Each point is reached from the start by the listed moves, each made once or not at all, plus a little noise. Say if it took an odd or an even number of moves. Then give how often each move was made.

Moves:
(1): [ 16 -43   9  15  -6  13]
(2): [27 13  9 -7 18 11]
(3): [ 20  14  42 -10  30  -5]
Start: [ -8  12  -2 -18  17  -5]
Points:
[ 20  24   6 -24  36   6] -> odd (0, 1, 0)
[ 55  -4  59 -21  60  14] -> odd (1, 1, 1)
[  8 -33   8  -3  11   9] -> odd (1, 0, 0)
[ 35 -18  16 -11  31  18] -> even (1, 1, 0)

Moves:
(1): [ 24  14 -22 -18 -16  49  13  -1]
(2): [ -3  27  11 -27 -11  14   4  33]
(3): [  8 -10  11 -15  -9   3 -21  -1]
(4): [  0 -10  13  14 -13  12  18 -10]
(5): [  1   4  16   8  20 -18  -9 -22]
(6): [ 5 -7 13  9 39 -2  2 10]
Start: [ 12   3   8   4   2  14  24 -12]
Points:
[ 28  -8  49   7  52  -5  -2 -25] -> odd (0, 0, 1, 0, 1, 1)
[ 43  11  12 -21  -3  49   9 -36] -> odd (1, 0, 1, 0, 1, 0)
[ 25  17  60 -19  40  10   1   9] -> even (0, 1, 1, 0, 1, 1)

Moves:
(1): [ 20  -2  -7  -3 -10 -16  22  -9]
(2): [  1  11   4  -2  -6   3 -15  -5]
(3): [24  0  2 17  0  0  5 10]
(4): [-11  10 -29  30   2  -4   7   4]
(5): [ 5  8 -8  2  9  8  2  5]
(6): [-4  0  6  1 -1  9  7 -1]
(7): [  6  19   4  -3  -6 -11   1  17]
(8): [ -2 -12  -8  11  -7  21  -8  17]
Start: [ 13  11  -5   0 -14   2   1  -2]
Points:
[  6  41 -31  29 -21 -13   9  18] -> even (0, 0, 0, 1, 0, 0, 1, 0)
[  8  46 -38  37 -23  28  -6  39] -> even (0, 1, 0, 1, 1, 1, 1, 1)
[ -2  20 -28  33 -14   6  15   3] -> even (0, 0, 0, 1, 0, 1, 0, 0)
[ 40  28 -11  -1 -43  -2   4  20] -> even (1, 1, 0, 0, 0, 0, 1, 1)
[ 47  35 -36  41 -30 -28  37  19] -> even (1, 0, 1, 1, 0, 0, 1, 0)
[ 60  38   4  12 -39 -12  23  12] -> odd (1, 1, 1, 0, 0, 1, 1, 0)

Moves:
(1): [ -6  -4  -9  -8  -7  -1 -15  -6  -1  -5   5  -1 -21  13]
(2): [  0  13  15   5  -3   3  11   7 -14  -4   5  -2   6   4]
(3): [  2  -5   1   2  -5   1   5 -12   9   8   0  -5   9   8]
(4): [ -4  15 -14 -13   7  -6  15  -3  -4  -4   4  -2   3  10]
(5): [  4  -5  -2 -11   0   8  -8   9 -11  -7  -4 -19   2 -10]
(6): [ -1  21  10   2  -5   3 -27 -14 -19 -11   3   4   7 -15]
(7): [ -7  -3   5 -19   6  -9   3  -3   7  13   3   1  -3   1]
(8): [ -9 -24 -10   3  -5   5  17 -10   3   4  11  16  12  11]
(9): [  1   4  18  -5   7   5 -13   4   0 -15  -5   3  -6  -3]
(10): [-15 -10 -20  25  15   1  18  12  14  12  28  15  23  25]
(11): [-13  -4   1   1  -1   2   3  -7  14  -6  13 -10  -4 -13]
Start: [ -5  -3  14  -1  -3  -1  -6 -10  -5   9  -2  12 -13 -13]
Points:
[-15  -2  25 -20  -8 -10   1 -21  -5  21  13   5 -24  13] -> even (1, 1, 1, 0, 0, 0, 1, 0, 0, 0, 0)
[-39  -5   5  -6  15   1  12 -36   5  16  42  44  32  23] -> odd (0, 0, 1, 1, 0, 1, 1, 1, 1, 1, 0)
[-42   7  14 -25 -16  -4   4 -60  -9   3  42  13  -4   6] -> even (1, 1, 1, 1, 0, 1, 1, 1, 0, 0, 1)

Moves:
(1): [ -4   3  16   6   0  -3   6 -10  11   9   4   1  -1  -5  -9   3]
(2): [ 3  2  3 13  8 -6  4  2 10  0 17  3  6  0 -9 -4]
(3): [-3 -5 -3 -4 -2  1 16  2  7  3 -4  0 17 -1 -4  0]
(4): [ 5  5 -5 -6 -1 -2 -2 -3  6  0  5 -4  1 -1  3 12]
(5): [ -3  12  13   4   6  15  -4  -2   7   7 -23  28  -2   0  -5 -18]
(6): [ -2   0  -6   1   2  15 -11  -3   5  10 -12   4   1   8  11   4]
(7): [ 9 -7 -9 -8  0  7  1 -2  1  9 -2  1  8 14 18  4]
(8): [ 19   1   9  -5   4   9   1  19 -13   2  -4   2   9  -4  -4 -19]
(9): [-4  0 -1 -1  2 -2  4 -8  6  1 -3 -9  0 -1  8  0]
(10): [  1   4  21  -6   6  -8 -26  -2 -14 -12  -3   0   0   5   0  -4]
(11): [  6   3   4  -2   5   5   3   7 -10  -5  -4  -1  -1  -1  -6   9]
(12): [ 4 -5 -4 -2  1  2 -6 -1 10 -1 -6 -5  1  7  6  6]
(13): [  4  -2   3  -4   4  19   5  10   0   5   1   9   1   2  -4 -10]
(14): [  1   3  -3  -1 -10  13  -7   6   7  -2  -1   3   5  12  11  -1]
Start: [-2 16  1  9  0  4 -1  1  7  2 -3 -3  1  7  1  5]
Points:
[ 20  30   3  -7   8  59  -8  17  30  16 -55  13  32  26  20  -3] -> odd (0, 0, 1, 1, 1, 1, 0, 1, 1, 0, 1, 1, 0, 1)
[ 17   6 -14   7   4  54 -17  13  39  22  -6  13  24  49  33   4] -> even (0, 1, 0, 0, 0, 1, 1, 0, 0, 0, 0, 1, 1, 1)
[ 24  10  19  -1  24  23 -22  15   4  -3   0   5  18  34   4   7] -> even (0, 1, 0, 0, 0, 0, 1, 0, 0, 1, 1, 1, 1, 0)
[ 22  30  28  -4   9  60  14  20  37  20 -37  19  33  14  -4 -14] -> even (1, 0, 1, 1, 1, 0, 0, 1, 1, 0, 1, 1, 1, 1)
[ 28  14 -10 -16   9  36  10  13   8  21 -27 -10  36  21  26  13] -> odd (0, 0, 1, 1, 0, 1, 1, 1, 1, 0, 1, 0, 0, 0)
[ 32  31  32   2  21   2 -22  24 -15 -13   8  -3  18   5 -16   0] -> odd (0, 1, 0, 1, 0, 0, 0, 1, 0, 1, 1, 0, 0, 0)
[ 37  25  27  -8  17  55   1  18  17  26 -31  27  19  19  -2  -8] -> even (1, 0, 0, 1, 1, 0, 1, 1, 0, 0, 1, 1, 1, 0)
